Rows are points. The points of each table are mixes of a few directions, plus a little noise. Count the directions of each table, and those that both share. Where both have some left over, give the other angles between the two spaces (their principal angles), to ten degrees, smallest first.

First:
[[ 0.05  0.26  0.49]
 [-0.13  0.00 -0.58]
 [ 0.16 -0.24  0.47]
 [-0.04 -0.66 -0.90]
 [ 0.07 -0.09  0.22]
 [-0.11  0.72  0.30]]
Second:
[[ 0.32  0.45 -0.34]
 [-0.85 -0.44 -0.53]
 [ 0.14  0.01  0.22]
 [-0.08 -0.47  0.78]
 [-0.20 -0.03 -0.28]
 [ 0.24  0.39 -0.35]
 [ 0.41  0.11  0.48]]
Directions: first 2, second 2, shared 1; angles 60

First:
[[-0.58 -0.04 -0.36  0.08]
 [ 1.46  0.12  0.93 -0.22]
 [-0.34 -0.03 -0.21  0.05]
 [-0.06 -0.02 -0.03  0.01]
 [-0.21 -0.02 -0.14  0.04]
 [-0.27 -0.02 -0.17  0.04]]
Second (7 x 4):
[[-0.40 -0.33  0.13  0.01]
 [ 0.39  0.92 -1.04  0.11]
 [ 0.26  0.17  0.11  0.03]
 [-0.33  0.28 -0.04  0.26]
 [-0.06 -0.20  0.48  0.01]
 [ 0.34 -0.89 -0.02 -0.61]
 [-0.19  0.01  0.40  0.18]]
Directions: first 1, second 3, shared 1

First:
[[ 0.14 -0.45  0.21 -0.05  0.35  0.31]
 [-0.60 -0.24  0.16  0.35 -0.15 -0.32]
 [-0.75 -0.19  0.16  0.44 -0.24 -0.45]
 [ 0.29 -0.41  0.18 -0.15  0.39  0.39]
 [-0.19 -0.13  0.08  0.12 -0.01 -0.08]
 [ 0.58  1.39 -0.71 -0.41 -0.56 -0.20]
 [ 0.51  0.03 -0.06 -0.29  0.23  0.35]]
Second (9 x 6):
[[-0.71 -0.34 -0.13 -0.31 -0.05 -0.39]
 [-0.12 -0.37 -0.19 -0.62 -0.07 -0.13]
 [-0.19  0.42  0.51  0.15 -0.62  0.31]
 [-0.32  0.41  0.39  0.46 -0.22  0.16]
 [ 0.14 -0.33 -0.19 -0.79  0.76  0.37]
 [ 0.09  0.40  0.25  0.60 -0.37  0.03]
 [ 0.26  0.19  0.27 -0.30 -0.02  0.55]
 [ 0.50 -0.05 -0.40  0.71 -0.26 -0.67]
 [ 0.35 -0.30 -0.52  0.09  0.87 -0.22]]
Directions: first 2, second 4, shared 1; angles 60

First, 7 rows:
[[ 0.90  0.26 -0.26  0.54 -0.45 -0.43  1.14  0.12 -0.19]
 [ 0.19  0.27  0.30 -0.17 -0.84 -0.32  0.53 -0.05  0.04]
 [-0.57 -0.34 -0.07 -0.27  0.06  0.24 -0.19  0.22  0.19]
 [ 0.26  0.73  0.07 -0.32 -0.41 -0.13 -0.13 -0.54  0.12]
 [-0.57 -0.16  0.14 -0.09  0.76  0.14 -0.13 -0.31  0.16]
 [-0.21 -0.12 -0.53  0.00  0.62  0.35 -0.34  0.07  0.11]
 [ 0.03 -0.62  0.29  0.27  0.26  0.15 -0.92  0.48 -0.42]]
Second (9 x 9):
[[-0.05  0.10 -0.02  0.24  0.69 -0.10  0.51 -0.41  0.10]
 [-0.45  0.27  0.23 -0.49  0.09  0.16 -0.66 -0.44  0.21]
 [-0.02 -0.11 -0.91  0.13  0.54  0.36 -0.06  0.19  0.10]
 [-0.23 -0.09  0.81 -0.12  0.06 -0.10 -0.51 -0.20 -0.11]
 [ 0.18 -0.24 -0.34  0.42  0.48  0.02  0.36  0.19 -0.09]
 [ 0.02 -0.08 -0.90  0.27  0.76  0.28  0.24  0.07  0.12]
 [ 0.01  0.00  0.67 -0.38 -1.02 -0.14 -0.53  0.21 -0.14]
 [ 0.29 -0.26  0.71 -0.07 -1.14 -0.27 -0.27  0.54 -0.34]
 [ 0.26  0.40 -0.26 -0.01 -0.45 -0.22  0.91 -0.17  0.17]]
Directions: first 5, second 4, shared 4

First:
[[ 0.17  0.74  0.17 -0.28 -0.18  0.17  0.10  0.56 -0.02 -0.01 -0.19]
 [-0.06  0.38  0.84 -0.15 -0.13  0.24 -1.33 -0.47 -0.27  0.66  1.33]
 [-0.04 -0.43 -0.09  0.64 -0.08  0.33  0.44  0.40 -0.37  0.01 -0.31]
 [-0.02  0.02 -0.47 -0.55  0.14 -0.33  0.19 -0.12  0.20 -0.22 -0.24]
 [-0.58 -0.89  0.28  0.70  0.07 -0.05  0.42 -0.01  0.10 -0.45 -0.19]
 [ 0.46  0.48  0.01 -0.12  0.06 -0.22 -0.24 -0.43  0.44  0.11  0.07]
 [ 0.15  0.35 -0.60 -0.88  0.13 -0.36  0.07 -0.08  0.19 -0.11 -0.22]
 [-0.10 -0.62 -0.13  0.65  0.00  0.22  0.36  0.15 -0.29  0.00 -0.22]]
Second (11 x 11):
[[-0.49 -0.15  0.57 -0.26  0.08 -0.09  0.33  0.05 -0.16 -0.07 -0.14]
 [ 0.28 -0.02 -0.42  0.22  0.15  0.01 -0.48  0.30  0.27 -0.07  0.09]
 [ 0.21  0.27  0.26 -0.13 -0.41  0.07  0.75 -0.95 -0.55  0.46 -0.16]
 [ 0.39  0.17  0.23 -0.37  0.05 -0.60 -0.01 -0.15 -0.26  0.30 -0.25]
 [ 0.02 -0.47 -0.03  0.40  0.51 -0.01 -0.39  0.39  0.25  0.11 -0.06]
 [-0.31  0.10  0.08 -0.12 -0.23  0.23  0.23 -0.09 -0.02 -0.22  0.09]
 [ 0.21 -0.07 -0.55  0.59 -0.02  0.48 -0.22 -0.02  0.24  0.01  0.22]
 [ 0.65  0.39 -0.10 -0.25 -0.27 -0.33  0.13 -0.52 -0.31  0.36 -0.13]
 [ 0.19  0.18 -0.46  0.47 -0.44  0.70  0.32 -0.58 -0.06  0.08  0.26]
 [-0.86  0.64  0.09 -1.21 -0.46 -0.28 -0.14  0.95  0.28 -1.17  0.26]
 [-0.25 -0.99  0.35  0.66  1.04 -0.15 -0.49  0.64  0.33  0.23 -0.27]]
Directions: first 5, second 4, shared 1; angles 30, 80, 90
